Rows are points. Before rounding, the points of a table are all equally far from one centre. They may lie mostly on one side of it. Write the centre, to within rounding.

Points (6 x 2)
[[ 35 -49]
 [ 43 -41]
 [ 48 -33]
 [ 50 -24]
 [ 11  19]
 [ 39   9]]
Centre: [ 13 -19]

Points (10 x 4)
[[-12 -15 -17  23]
 [-46  16  13  38]
 [ 14  32  -9  41]
 [ 32  -8   4  12]
 [ 27 -10  29  -6]
 [-15 -17 -19  11]
 [  5  28  60  16]
 [-11 -26  33   9]
 [-21  21 -15  44]
 [-10  44  17  48]]
Centre: [-8 20 14  5]

Points (9 x 6)
[[ 12  25  20 -30 -20   7]
 [-30  34  25   5  -9 -10]
 [  5  45  31   9 -19 -21]
 [-29  42  22 -31 -17 -13]
 [ 20  17  21 -25 -23 -27]
 [-16  44   8 -41 -17 -28]
 [-23  49  28  -1 -19 -11]
 [-16  60  23 -18 -16  -7]
 [-23  18  -1 -37  -9 -11]]
Centre: [ -3  31  10 -13  -8 -16]

Points (13 x 9)
[[ -9   8   6  27  -4 -30 -37  47   8]
 [ 25  27  13   2  19 -21   5  45  20]
 [-20  13   1  16  10   6  11 -24  20]
 [ 24 -25   8 -39  -2   4 -20  41  22]
 [ 21  24   8  40  -6 -27   2  34   3]
 [-19 -16   3 -30  32 -28 -14  25 -25]
 [ 52   4  -4   8   9  12  26 -10 -40]
 [ 41 -27  11   3 -10 -25 -37  -1 -40]
 [-19   5   8   6   2 -22  23  39 -16]
 [ 32  26  26 -15  58  25   4  22 -33]
 [ 60  -2  55  12  15  12 -29  45 -10]
 [ -9  18  26  11 -25  33  14  12 -10]
 [ 42  -8 -14 -20  28   1 -18 -21 -47]]
Centre: [ 14 -15   4  18  24  18 -17  19 -10]

Points (16 x 12)
[[ 17  24   1 -50 -41  17 -20  15  15  14  23   0]
 [ 48  20   7  -4 -26 -11 -14 -11  12  19  40   6]
 [  9  11  19 -33 -60 -28   6 -11   5  32  44  24]
 [ 39   5 -10 -23 -22 -21  20  44  19  18  28   9]
 [-17  33  37 -17 -56 -13   8  19  33  -8  45  19]
 [  8  11  31 -15  -2  25  30  38  -9  17  26 -15]
 [  8  42   3 -38  -6 -45  26   6 -20   9  34  27]
 [  2  10  -4 -17  21  -1  41  23 -22  -2  19  -1]
 [-26   7  14 -54 -30 -12  35  21 -18  15   9  21]
 [ 20  14   8 -16 -31  -4 -16  39  -7  -9  14  34]
 [ 10  11  16  18 -20  -4   8  33  48  -3  12  29]
 [-21   3   0   4   0   3  -8  37   5  22  31  38]
 [ -5  22  29  11 -19 -16  51  11   1   0  49  41]
 [-26  51   0 -25 -43  -6  11  23  23  -6  53   6]
 [  5  38  19 -32   1 -10  14   0 -16 -29  49  28]
 [-21  -1  33   7   4 -16 -26   9   4   5  29  16]]
Centre: [  0  19  12 -17 -17  -6  16   4  12  10  23  11]

Points (19 x 14)
[[ 14  29  39   0   8 -19  44  32  27  39  -2 -26  26  21]
 [ 43  -3 -10  -7   5  -5  23   0  38  43 -13  -5  14  22]
 [ 20 -14  14  15  14 -20  21  29  50  56   0  10  30  15]
 [ 23  -2  34   6  43 -25  15  24  36  49 -20   6  35 -20]
 [ 23 -22  31  -4   1 -21  14  11  -1  38 -18 -38  52  -1]
 [ 12  16  20 -18  27 -23  32  38  35  44  29   3 -16 -24]
 [ 23  -1  22  -7  45 -17  40  30  30  54 -15  -7  13 -16]
 [ 51  11  40  29  -1 -20  16  12  27  53   3 -27  24   2]
 [ 42  13  45   5  18   5  28   9  34  47   8  -5  12  27]
 [  2 -12  30  17  17  -2  27   8  -3  56   1 -60  14 -25]
 [ 32  -5  25  16  23 -14  20  21  34  38  -1 -32  55 -20]
 [ 16  -5  42 -27  -8  -1  27 -19  28  18   1 -29  19  26]
 [ 45  -1  45   5  -8   2  48  32  34  33  -5 -15  -1  -9]
 [ 30   2  34  -1  24   6  46  51  29  26 -12 -26   2 -20]
 [  7  11  56  -1  31 -10  25  12  19  40  31 -48  -9 -20]
 [ 40   3  28 -11   7  -6  27  25  31  58  -2   6  26  22]
 [ -6  22  45 -22  32  -2  23  37  16  48   1  14  22  11]
 [ 20  11  43 -11  14 -21  14  21  41  54 -21 -28  30  21]
 [ 18  15  18 -30  21 -23  -8  13  32  57 -22 -10  17  25]]
Centre: [  4   1  22   4   4  -6   2  14  16  24   1 -10   5 -10]

Points (26 x 20)
[[  9  13  16  11  14  -4  10  -2  -2 -22  -9  28 -10  -8   5 -11 -18  22
   -2 -20]
 [-13   9   9   2 -14  11  20  16   3 -13 -19  22 -19  16   4   1 -13   2
   -6  13]
 [ -9   3  -1 -12 -19  19   1   7   6 -10 -30   6  10  -3   8 -11  -8  12
   -3 -34]
 [ -5  24 -10  -4 -27 -13   4  10  13 -17 -21   7 -16  27  13  -9   3  -5
    2  -9]
 [ -5   9  24  -8 -13 -12   0  -5 -13  -5 -13   7 -27  42  -7   9   2   0
  -10 -22]
 [-14  -3  -1  -9 -17   6   4  13   1 -27 -20  25  -3 -10  16  -7   6  20
  -31 -30]
 [ 11   2   5  12 -20 -22   6   7   9   7   4  34 -18 -19  20  -8 -11   1
  -28   1]
 [ 28   1 -17  -7 -29 -12  16  -7 -17  -2 -22  18 -27  -6   2 -19 -21 -10
   -9 -14]
 [  7   3   2  -9  -9  -4  26   8  -1 -19 -13  -1   5  -2  17  25   0  -4
  -22  -5]
 [ 21   1   1 -16 -27 -14 -14  13  18   4 -26  14   3 -10  -1   4   2   3
  -21  -4]
 [ -1  -3 -14 -20 -13 -16  14   9  27  15   0  20  -7  10  -1 -16  -7   9
   -5 -11]
 [ 15  -6   3   0 -29  -5  -4  13  -2  -2  -1  35   8  13  32   1   5  13
   15 -20]
 [ -2   9   3   8 -19  -8  -9   2  -8  13 -22  11 -11  38  17 -19  25  17
  -21  -6]
 [ 21  26  28  -7 -26   5   6  16 -10   5 -18  20 -16 -11  15  -5 -13 -16
  -26  -9]
 [  2 -12   3  10 -23  -6  -3  14   3   1 -22  18 -20   0   5 -22  -8  -5
  -60 -20]
 [ 25 -23  27 -18 -12  -4   2   8  -6   2  -7  48 -13   3  16 -13  -2 -17
  -17  10]
 [-19   8   9  -5 -10 -26   4  22   4  12 -23   4 -10   4   6 -16  -5   6
  -44 -12]
 [ 23  -6  10 -21 -17   0   3  12   3  -4 -19   3   6   7  -3 -30 -27  14
  -12  15]
 [  1   2  -4 -28 -20   1   8  10   6  -5 -32  -6 -27  16  17  -4   9 -14
  -33 -24]
 [ 15 -10  15 -21 -18  18  17   4   8  15  -7  25   7   7  10 -25  28   0
   -6 -31]
 [ -7 -11   6 -29   7   1  15  15  11   3 -26  31   1  10   5  -1  14 -10
  -15  -9]
 [ 22  28   1   1 -19  -5  10  21  15 -15 -12  12  -3  12   6 -19 -10 -27
  -11 -32]
 [  5   1   6 -11 -17   2   9 -11  -7 -14 -43  23  13  11  -3 -11  -5   4
  -14   1]
 [  0  -8   7  -7 -11  -4  22  11   6  -6 -29  -5 -13  16 -13 -34   5   5
  -45 -29]
 [ -9  19   1 -16 -15  -3  -1  22 -12  13 -10  11 -21 -14   9   1  11 -12
  -33   0]
 [ 21 -11   7 -19  -6 -18  22  21 -12 -11  -9  21 -12 -15 -20 -20 -18  13
  -32 -17]]
Centre: [ 10  -8  10  -2 -11  -6   3  11  -9  -6  -7   9 -12   6   8 -18   3  -3
 -12 -15]

Points (29 x 24)
[[ 19 -23   7  -5  16  23 -21   3 -26 -16  13 -14 -22 -50 -10  18 -15  21
    5  -3   9  10  -4 -17]
 [ 20 -12  35   1  -5 -12  15  29  -1 -31  10 -18 -38 -44 -23  32 -20  -7
   -1  -1  11  11 -14  -4]
 [ 31  -4  12 -20  18 -23  -6  28  11   3 -31  -3  -9 -31 -14  28  -2   0
   16 -19   6  32 -22  -1]
 [  8  18  16 -27  15  -9   0   5   1 -28 -11 -21 -30 -47  -5   5  25  13
  -11  11   1  13  -9 -25]
 [ 22  26   2 -22   2   5  -3   8 -27 -13  10 -19 -15 -21 -29  10   9   3
  -20   0  20  28 -12  -9]
 [ 13   2  -5 -23   1 -20  -4   8  14  -9  10   6  10 -36 -18  22 -16  12
   -4  -1  19  18 -18 -14]
 [ 16  -3   7  -5 -21 -27  -7   3 -15  15  15  -8   1 -22   2  11  32  21
    8   7   3  -2 -24  -5]
 [ 33 -16  -4 -14  -4 -13  27  30  -9  -8   5 -15  -2 -32 -15  11  12  -8
    7  -5  31  -7 -35 -13]
 [ 17   6 -16 -12 -34 -27  -9   3 -29  10   2 -16 -23 -28  -7  34   1   5
    6  -6 -20 -16   4 -10]
 [-10  15  -8  -7   7  -7 -24   4 -11   0 -11 -24   1 -30 -17  50  -4  -2
    7 -19  18   0 -10 -25]
 [ 27 -10   8 -19  15   7   2  17 -21   8  -8  -4 -20 -43  -5  27  26  -6
  -19 -11 -13   4 -13 -20]
 [  0  10  13 -13   9  -6  -1   6 -36   6   9 -26 -29 -29 -30  22  15  -1
   -7 -25  18   4 -12 -30]
 [  6 -12  -8 -12   7 -26  10  32   4  15  -3 -30 -28 -34 -16  22  17  17
   11   5   6  25 -25  16]
 [ -3  12 -20  -7 -20 -23   4  27 -27 -35   8  -6 -21 -33  -1  22  18  14
    0   5  -4   3 -35   3]
 [  2 -14  19 -47  -5 -34  10  -6 -15   0  11 -52 -17 -45 -12   9   3 -11
   22  -2   3   1 -11 -21]
 [ 13  -6   2 -11  -6 -20  -3 -13 -22  -2   4 -15  -8 -54 -22  18   2   4
   11  -8 -12 -20  -6   8]
 [ 30  37 -13 -34 -10  -2  -3  12 -36 -28  14 -18 -29 -29  -5  14   0  17
    3 -17  -2  12   0  14]
 [ 15   4  -5 -15   0 -26  -2  32  -2  -7 -10  -2  -3 -37  -4  57  16   9
    1 -21 -10   6 -18  -5]
 [  7  -2  -5  -9  -5  -9  -1  27 -28 -12   3 -22 -30 -60 -18   0  11   3
   -5 -43  11   5   4  -4]
 [ 16   3   8 -39   2 -43   6  13 -30  -8  -8   1  -2 -45  -5  30 -36   5
    7  15 -16  15  17  -4]
 [ 14 -14 -17 -26  18 -26 -13   6 -32  -5 -10 -19 -21 -21 -26   8   2  13
   -1   8 -22   7   0  -6]
 [ 16  25 -11 -19  -6 -15  21 -11 -15 -23 -19 -14 -32 -15 -20  21  19  -3
    9 -30 -16   8  -2   3]
 [ 21  -8 -13 -35  15   4   0   4 -33   6 -16   3 -31 -32  -4   7  -4 -13
   -5  10   3  -2 -15 -30]
 [  7 -10   6 -26  -2   3 -13  12 -15 -41 -17   7 -20 -50  -9  13   2   0
  -10  17 -19  13  -8   1]
 [ -5  13  10 -34  -7  -1 -17   8 -28 -21   8 -17 -16 -16 -12   9   2  23
  -26   7  30  -3 -15  14]
 [ 12  15  -2 -37   6 -13 -20   9 -16  13  -3 -22 -32 -40 -24   8  -2 -14
   -7 -10  -1  24   0 -11]
 [ 29   1   0 -27  -8 -25 -13   4   1 -28   5 -16  -8 -47   2  27  -5  17
  -15 -12 -16   5  -8 -30]
 [ 13  -8   7 -21  10   3 -14  21  -5  13   4 -20  -7 -50 -33  18  12  18
    4 -14 -10  27   1 -12]
 [ 24  15 -12 -23   2 -22  18   5 -10 -14 -12  -8   1 -10 -38  12   1  13
   -6   5  13   6 -17  -8]]
Centre: [ -2   0  14 -15  -5   0  15  22 -17  -8  -9 -26  -8 -15  17  10 -15   5
  12  -9  -2  10  -4  -5]

Points (31 x 24)
[[  4  18   1   1 -13   4 -13  20  15   7   2  32 -17  22  47  -6   8 -19
   -9   4  19 -21  26  10]
 [  8  23  -2  -4   0   6 -10   3  20  -6  -6  30 -35  16  15  -7   0 -13
   -4  13   2 -21  36  45]
 [  2   7  18  -4  -6   4  -9  20  22  20  11  22 -29  43   0  -1  -6 -34
  -15   9  -6  -1   8   4]
 [ 19   2   1  -5 -19   8 -18  18  11  -6  -6  29 -14  29 -15 -13  -7 -27
  -18  33  -2  -8  33  21]
 [  0   8   0  10  -7   8  13  13 -17 -28  14  47 -13  40  27   4   5 -11
    2   8 -13 -21  20  -3]
 [  9  12  24  15  -7   9 -32  14  17  14   3  22 -10  33   8 -13   4 -35
  -17  -6   0 -11  17  32]
 [  5   2   8 -19 -17   0  -3   7   4  14 -13  25 -22  16  23   8  19   4
   11  17   7 -29  36  30]
 [ -5  11  14  -8 -11   7  10  14   6  14 -16  20   1  20   4   0  14 -15
    4  21  -9   3  60   6]
 [ 28  19  11 -16  21   5 -22   6  27  14 -10  22  -1  17  17  11  -4 -21
    4   5  -5 -24  22  37]
 [ -6  24   9  14  -4  14  -2  12  20   4   0  29 -16  43  16  -7  11 -16
    4  -6 -20  -9  49  -2]
 [ 12  -5   7   7  -4  -3 -23  12  -6   8  -3   0  10  15  30  -3  20 -18
   12  12 -12  -6  46  27]
 [ 13  13  -7   1  -4   6 -33  21  20  -2   2  12   4  13   7 -23 -25 -30
  -19 -10  13   5  17  18]
 [ 18 -19  -1  10  -1   4 -26  30   5   0   3  21   3  19  -7   1  -2 -28
    1  36  -5 -28  26   8]
 [ -2  10  29  -4  14  18 -12  38   6  -5 -16  39  -9  22  12  -3 -16   9
   13   5 -19   0  22  13]
 [-15 -25   9   3   2   5   0  14  16   3  -9  33   8  18  17 -14  20 -13
   -4  20   8   0  30  26]
 [  7  16  19  16 -32   7  -5  12  21  35  -1  27 -13  41  14  -2   6 -33
    6  12   5 -22  22  14]
 [  7  10  17  -6 -14  12  -1  -4   2  -7  -8  29 -21  42  12   4  11 -19
   -4   9 -16  -6  48  24]
 [  6   5   1  13  12   2 -16  24   2  -3 -19  29 -11  41  14  22 -21 -22
  -20  24  -4 -14  38  12]
 [-11 -20   4 -11 -21   2   4   7   9   1 -16  19 -11  18  30  -3  -3  -5
    9  -2 -10 -19  43  23]
 [  7  19  18 -12 -18  14  -3   9  14 -16   1  25  -9  43  13  -1  -4 -24
    3  18  15 -23  26  35]
 [ -5  10  13  10 -35  13 -43  -4 -20   1 -16   9 -19  29   8  -3   6 -18
   -6  12 -10 -18  40   7]
 [ -5  14   9  -5 -19  -9  -2  18   4  26  11  30  -2  48  17   0  -1 -23
    9  19   5 -24  23  29]
 [ -6 -18 -10  -9 -16  30 -29  12  19   5 -10  12 -10  19  17  22   6   1
   18  12 -16 -22  44  19]
 [ -2   8  21   1 -13   7 -26  12  12  10  -2  39 -20  28  27  32 -19  -6
  -15  16   3  -9  33  15]
 [  5   6  -5  11 -15 -29 -33  33  16  11   6  30   6  16  22  -1   0  -8
   -1  -6 -11 -21  32  20]
 [ -8  16   6 -13  12 -13 -16   8  22   3  -4  29  -6  47   7  12   0 -40
   -6  19   0  10  14  26]
 [  9  -9   9  -4  -7  14 -41   6  18 -10   1  36   4  21  13 -10  14 -15
   -4  11 -11   2  40   6]
 [ -8 -16   0   7 -20  -3 -37  12  14   5 -30   0  -4  38  28  22  -8  -9
    8  20  -4  -6  38   9]
 [  2  19   2  -2 -16  24  -6  29   5  21   4  25  13  30  38  12   4 -20
  -17   6  -9  -1  44   9]
 [ 10   0   9  -4  -5  13   6  10 -13   2  -9  26   6  17  17 -11  11 -28
   18   8  30 -24  27  12]
 [-16 -17  11   4   1   9  -7  23   9  -4 -17  16 -13  32   9   6  -9 -30
   14  -1  -3   4  37  22]]
Centre: [ -1  18  -8  14 -13  10  -6   0   7   1 -12  14   7  14   3  12   1  -1
   0   9 -10  -6  -5  10]

Points (30 x 24)
[[-16 -17 -15   7 -24  22  12  14   9  22   6  -1 -12  -7  15  13  22 -17
    7 -22 -14  -7  -6  42]
 [-17 -10  -7 -18 -34  -2  14   5  13  22  11   6 -33   2  -4  -3  16   5
  -21 -20   6   9   9  34]
 [-32 -25   7  20 -31  24  23 -18   0   7   8   3 -15  17  -1   6  20 -37
  -10 -16  20  14  12  29]
 [-34 -11  16  23 -13  19   1  -3  -5  17 -15  -9   2   3   8   1  24 -22
    7 -17  -4 -13  -3  34]
 [-21 -31  10  14   5   3  18  12  35   4  13   9 -14 -13 -17   6  17 -29
  -12 -44  -2   7  17  33]
 [-15 -13 -11  22  -9  19  13   5   1  23   9   1  -6  26   6   9   8  -9
   11 -51 -14   1 -12  23]
 [-23  -1  -6   3 -16  21   6 -10  -8   5  12  -2 -16   4  -1  -9   3 -16
  -38 -30   3  13  -6  37]
 [ -5   4  -2  16  -7   9  -4 -26  -1   6   2 -10 -12  19 -13 -11  19 -24
  -19 -33 -10  -6  -2  35]
 [-17  -3 -15  12  16   1  18   0  -9   7  -3   3   0  27   1 -13  12 -11
  -36 -36   5  17  20  45]
 [-11 -12  11   3 -16  17  13 -34  16   8  -4  -7   2 -18  14   1  14 -22
  -34 -24  20 -21  -1  54]
 [-19  -4   9  13 -34   8  10 -16  20  34  -6  -1   2  10   9   1   8  -8
  -18 -36   7   0  28  42]
 [-15 -26  -8  -9 -15  36  25  -3  -2  14 -17 -16  15 -10   1 -13   9 -16
   -3   0   6   5  10  30]
 [-18 -39   3   3 -23  11  -5  -7  14  19  -6 -32 -21  -2   2   6  24  -9
  -18 -28  24  11  17  52]
 [-15 -29   9  -5 -21  -8  15  -6  10  26   3   2   3   6  15  22   8 -19
  -41 -44 -20  16 -15  37]
 [ -6  -9 -23  -3 -21  21   1 -11  25  24  -1  -7   5  25  26  25  26   1
  -18 -37 -11  10 -12  17]
 [ -3 -22   2  21  -9  18   6   7  19  33  -1  -9  -8   8  13   0  26 -24
  -22 -42  -4  16  -3  34]
 [-10 -14   3   8 -27   5  33   0  -2  30 -15   4  -2  25   0  -1   1  -9
  -27 -31   6   6  21  37]
 [-22 -17 -10  10 -25  23  13 -18  23  26  -9 -24  -4  20  -5  14  11  -9
  -24 -35   5  20 -10  41]
 [-34 -18  -5  22 -25  13  13   1   7  21   1  -3 -13  19  22  14  26 -17
    8 -34  -6   1 -14  40]
 [-20 -28 -12  -9 -28   5  -5 -12   6  30  -8 -31 -22 -15   8  17  22 -44
  -19 -39  -5 -11 -13  28]
 [-18 -15   5  -2 -10  10  26  -7  21   9  -6  -2   1  20  13 -16  -2  -1
   -8 -31 -21   2  17  36]
 [-15 -13   4  26 -20   2   6   2  22  17   3  10 -15  16  38  -2  13  -6
    0 -22  -2   4  -5  31]
 [ -5 -16  -6  16 -18  27  -3   1   4  31 -14 -19 -16   7  -1  15  16 -22
  -23 -28  16 -17  12  34]
 [  0 -15   6 -27 -19  34  28  -3  12  13   0   3  20  -7 -19  12  -1 -22
   -9 -21  26  21  19  32]
 [-35  -5   8   3 -13  -5 -12  17   5  35 -17 -26 -17  11   5   1  15 -16
  -25 -34  10  -5  -4  28]
 [-14   5 -19   2 -29  12  13  -1   1  21  -3  -5  11  -5  36  20  -2 -18
  -20 -60  -4  16  14  40]
 [ -8  -5  27 -11 -21  -1   8   6  -3  34 -19  -7 -10  -2  24   8  11 -29
    6 -32  -5  15  12  50]
 [-18 -32  -6   7   8   5  -5  -6  17  16   0 -15  -7  18  34  -8   3 -18
  -36 -42 -10   6  -4  29]
 [-26 -29  14   0   2  14   2  -2   7  37  -6   0  -7 -11  10  -7  21   0
  -18 -16 -11   2   6  33]
 [-11 -25  11   1 -28  27  12  13  24   3   8 -10 -12  11  14  11  -8 -15
   -9 -18   7  21  16  29]]
Centre: [-13 -12  -7  -7   6 -17  20 -16   4   8   3 -14   2  -4  10  23  13 -18
  -1 -28  21   7   6  13]

Points (30 x 24)
[[-15  -3  20   0  15  14  31  -9  30  15  42 -30  16 -17  12   0  52  27
   33   8  23  21  13 -29]
 [-24   0  11  -7   3   6  27 -24  18  22  47 -26   8 -25   6   2  31  35
   26  31   8  28   2 -18]
 [-11   8   6 -15  31  -4  27 -14  40  31  46 -38   3 -23  12   6  28  24
    8  10   3  10   5 -38]
 [-28 -10  18  17  30  10  34  -7  31  11  38 -44  19  -7  -3   0  40  31
    9  38   9  13  -3 -21]
 [-19 -15  12   2  27  14  30   9  14  20  33 -31  14 -25   7   7  38  13
   33  26  19  21   4 -22]
 [-15  -3   0   1  20  13  35 -18  20  13  43 -21  13 -22  16  -4  33  20
   26  31  19  40   1 -20]
 [-17   6   9  -1  -1   3   5 -15  27  33  39 -25   8 -36  16  11  48  21
   23  21  22  21   6 -18]
 [-26  -1  15 -14   1  11  39  12  36  13  19 -37  -4 -43  10  -9  38  27
   34  34  21   1  -7  -6]
 [-19   9  13   4   7  10  41   0  30  22  41 -35  -4 -27  17 -16  20   9
   38  20  10  11   1 -23]
 [ -9   0  22 -11  34   1  18 -13  32  16  39 -39  14 -26  10  -7  19  24
   44  18   7  18 -23 -10]
 [ -6 -11   0 -22  16  13  37 -14  28  11  46 -43  14 -35  17   6  36  22
   21  18   5  -2  15 -27]
 [-25 -18  18 -16  10  20  22   1  31  21  46 -30   9 -12  15  -5  35  11
   16  37  15  26  -5 -23]
 [-26 -16   3   1   4  30  35   3  22   3  35 -23  11 -38   4  -5  24  26
   36  18  10  18 -14 -25]
 [-19  12  31 -18  13  18  27  -5  26  10  43 -29  -7 -41  12   2  29   5
   21  17  10  15 -18 -45]
 [-33 -22  28   2  12   2  26  -9  27  15  46 -31  11 -20  11 -10  26  26
   24  10  11  21 -18 -35]
 [-26  -3  15 -12  -7  10  41  -9  40  14  60 -49   8 -24   8  -6  26  27
   17  14  34  19  -2 -26]
 [-36 -12  14  -1  29  21  20   1   9  20  30 -26  24 -34 -10   5  15  20
   27  21  18  10   7 -22]
 [-33   2   3  -4  16  13  12 -22  40  16  37 -46  20 -39   5   7  35  20
   24  26   1  26  -4 -31]
 [-25   7  16 -14  13   5  18  -8  17  35  24 -23   9 -46  11  -7  19  29
   22  12   5  35  -6 -24]
 [-44  -6  18  -8  15  21   3  -2  24  19  23 -55  20 -28   3   9  32   6
   36  16  14   8  -4 -19]
 [-23   2  22 -16  30  18  19  -4  20  25  23 -30   3 -31   8  -4  14  35
   20  17  -2  33   6 -31]
 [-23   6  16   6  -8   8  34  10  24  23  32 -32   6 -26   1   0  52  20
   10  29  -7  20 -13 -32]
 [-22 -11  21   6   1  14  23   8  28  29  30 -36   8 -18   8  12  30  17
   35  37   5  20  -1 -21]
 [ -8 -13   1 -11 -21   8  40   6  26   6  39 -33  21 -38  12  -5  30  20
   22  26  -1  30   2 -37]
 [ -9  -6   4  -8   9   7  22  -7  11  24  29 -32   7 -24   9 -11  35  30
   33  36  10  30  -4 -29]
 [-11   3  28 -12  16  14  32 -18  21  11  54 -22  14 -48 -13  13  36   7
   16   9  18  34  -4 -23]
 [-13   8  12   2  18  21  22  -1   4  24  37 -38  10 -41  14  -3  27  18
   13  18  26  25  12 -37]
 [-29 -28  16  -1  11   6  18   5   4   3  38 -21  30 -16   2  -5  28  17
   41  17  24  19  -3 -14]
 [-30 -12  36  -5  -5  10  -1  12  22  28  23 -30  16 -21  17   9  27  24
   29  30  29  14  -9 -10]
 [-38   4  -2  -2  15  -1  22  -9   8   3  32 -49  13 -54   8  -9  27  27
   24  16  23   7   2 -31]]
Centre: [ -7   4  13  -7   0  -2  17  -9  31 -14   7 -30  11 -14  -1   5  14  10
  -4   7  20  11  -2 -12]
